Rows are points. Two turns around zero, p and q, are shown by what they do to some points. Write where each new point lands after one turn and then the other. Backwards means that the second turn is done in reverse. Each puzzle has new turns, and all numbers are rounded.
In the rows, 128 means zero.

Turn p:
[145 139  82] => [146 144  84]
[ 97 157 146] => [ 89 148 143]
[118  98 157] => [123  96 156]
[130 117 108] => [135 118 108]
[149 129 146] => [146 134 148]
Turn q:
[101 150 139] => [108 157 119]
[135 130 108] => [138 117 112]
[149 147 162] => [149 158 153]
[127  85 102] => [118  79 127]
Where do these land?
q, then p: [109 148 110] => [119 136  97]
q, then p: [117 108 115] => [120 104 123]
p, then q backwards: [142 104 128] => [150 117 116]
p, then q: [129 136 135] => [128 139 130]
p, then q: [ 98 168 165] => [ 93 179 129]
q, then p: [173 104 116] => [171 104 146]

Turn p:
[169 144 136 130 149 127] => [169 142 113 141 139 120]
[ 89 103 128 134 109 180] => [ 92 146 159 106 123 174]
[120 116 162  81 122 106] => [151  88 145 103  97 119]
[113 162  90 145 113 164] => [ 90 176 102 114 133 134]
[154 131  97 114 153 132] => [145 128 101 116 164 126]
[139 109 162 131 123  70] => [147  81 141 165 107 106]
[135 135 105 134 156 143] => [131 147 121 122 163 125]
[133 125 127 141 103 114] => [117 119 117 149 113 132]
[101 127 144 142 124 116] => [111 125 152 138 114 115]
Turn q:
[162 105 173 127 144 109] => [180 115 154 154 139 126]
[135 120 135 105 162 132] => [143 116 124 127 166 121]
[ 76 140  93 153 107 140] => [ 62 144 131 112 108 132]
[134 109 111 119 127 142] => [121 117 111 137 137 147]
[134 140 120 129 147 167] => [124 157 109 123 156 138]
[115 151 153 130  70  85] => [141 118 155 101  59 118]
[141 130 111 133 141 120] => [126 128 113 144 131 113]
Where do these land?
q, then p: [150 112 155 124  86 141] => [145 152 112 127 113 173]
p, then q: [101 138  82  89 150 116] => [117  71 120 114 157 103]
p, then q: [149 129  98 134 154 146] => [124 141 106 133 160 103]
p, then q: [140 156 147 117  93 163] => [132 145  92  98  96 146]
q, then p: [102 101 104 175 129 106] => [ 88 135 171 153 105 119]
q, then p: [129 139 121 109 149 116] => [132 103 123 129 146 115]
p, then q: [135 120 169 153  96 121] => [129 157 146 138  92 158]
q, then p: [120 133 136  99 156 150] => [152 123 133 105 158 115]
q, then p: [126 124 140 152 139  95] => [132 118 141 162 108 117]

Turn p:
[134 102 108 136 153 106 144 125 113] => [125 106 127 138 153  99 144 144 113]
[160 127 153  89 114 108 140 111 117] => [131 105 183 105 120 130 132 125 136]
[140 131  99 188 161 150  70 107 117] => [ 78 131  89 171 151 115  98  85 101]
[140 111 136 110 104 163 136 108 120] => [132 103 139 125 123 173 140 115 122]
[ 95 134 128  94 103 115 141 131 153] => [150 123 121 107  93 134 128 157 156]
[ 96 141 118 130 166 111 140 136 149] => [126 141  96 120 135  93 141 142 156]
[106 148 148  91 116 135 150 157 118] => [149 151 133  79 115 143 142 144 132]
[ 98 127 134 171 156 114 144 122 135] => [108 151 107 157 133 103 158 142 138]
[191 134 132 147 115 181 108 147 135] => [151 142 142 148 159 166  99  70 111]
[152 153 117 129 112 115 149 136 115] => [155 132 147 123 115 108 134 112 108]
[ 96  99 135 122 108 108  86 128 135] => [102 122 123 135 112 142  92 173 134]
Turn q:
[130 118 132 154 135 134 109 105  96] => [121 127 136 153 134 128 118 104  91]
[105 143 138 160  81 104 130 125 127] => [ 82 132 144 120  96 110 154 112 127]
[156 129 146 157  88 106 110 140 103] => [109 115 119 152  73 112 136 120 104]
[156 123  91 118 120 134 138 126 119] => [149  94 108 128 132 138 143 115 130]
[ 73 134 144 107 147 114 109 131 164] => [107 179 132  92 144 124 101 137 151]
[139 127 144 135 144 138 155 117 171] => [131 132 147 153 145 127 131 147 171]
[130 147 125 116 134 180 148 111 101] => [161 116 167 124 141 163 140 125 109]
[116 137 120 121  98  98 154 114 112] => [121 107 142 100 117  97 146 109 130]
[149 112  98 127 137 137 138 168 207] => [122 127  79 140 145 153 144 166 194]
[143 146 105 121 152 106 115 145  92] => [163 138  96 121 125 111 138 117  96]
[129  97 147 130 153 176 138 134  97] => [138 112 149 146 154 152 110 160  88]
[111 124 146  91 150 108  92 121 148] => [133 161 118 108 129 120  76 125 144]
Where do these land?
p, then q backwards: [114 144 111 106 102 135 119 130 142] => [146 133 129  95 113 126 108 139 128]
p, then q: [ 89 152 134 115 155 134 142  94 139] => [114 111 131  91 147 124 145 125 173]
q, then p: [134 157 143 118 128 113 107 129 148] => [143 134 134 132  96 125 110 107 140]
p, then q: [140  78 123 124 114 124 120 141 129] => [125 135 110 153 133 143 116 158  99]
q, then p: [145 152  65  99 157 115 114  98  60] => [104  50 167 120 144 105 144  82  98]
p, then q: [114  35 138 153 137 123 111 162 139] => [124 174  88 154 157 152 151 183  86]
p, then q backwards: [149 155 116 139 134 161 131 127 148] => [143 145  99 126 137 120 104  98 131]
p, then q: [120 153 148 144 116 137 113 116 108] => [119 134 160 107 117 137 138 109 119]
p, then q backwards: [109 152 142 150 114 114 142 162 147] => [135 166 153 127 156 116 116 147 143]
q, then p: [132 137 153  88 127 130 155 131 146] => [150 139 155 123 142 140  98 134 155]
q, then p: [145 136 114 145 116 123 133  98 145] => [122 118 126 161 120 127 147 125 151]
q, then p: [144  85 149 154 135 128 149 147  86] => [114 146 134 139 154 117 131 170  77]
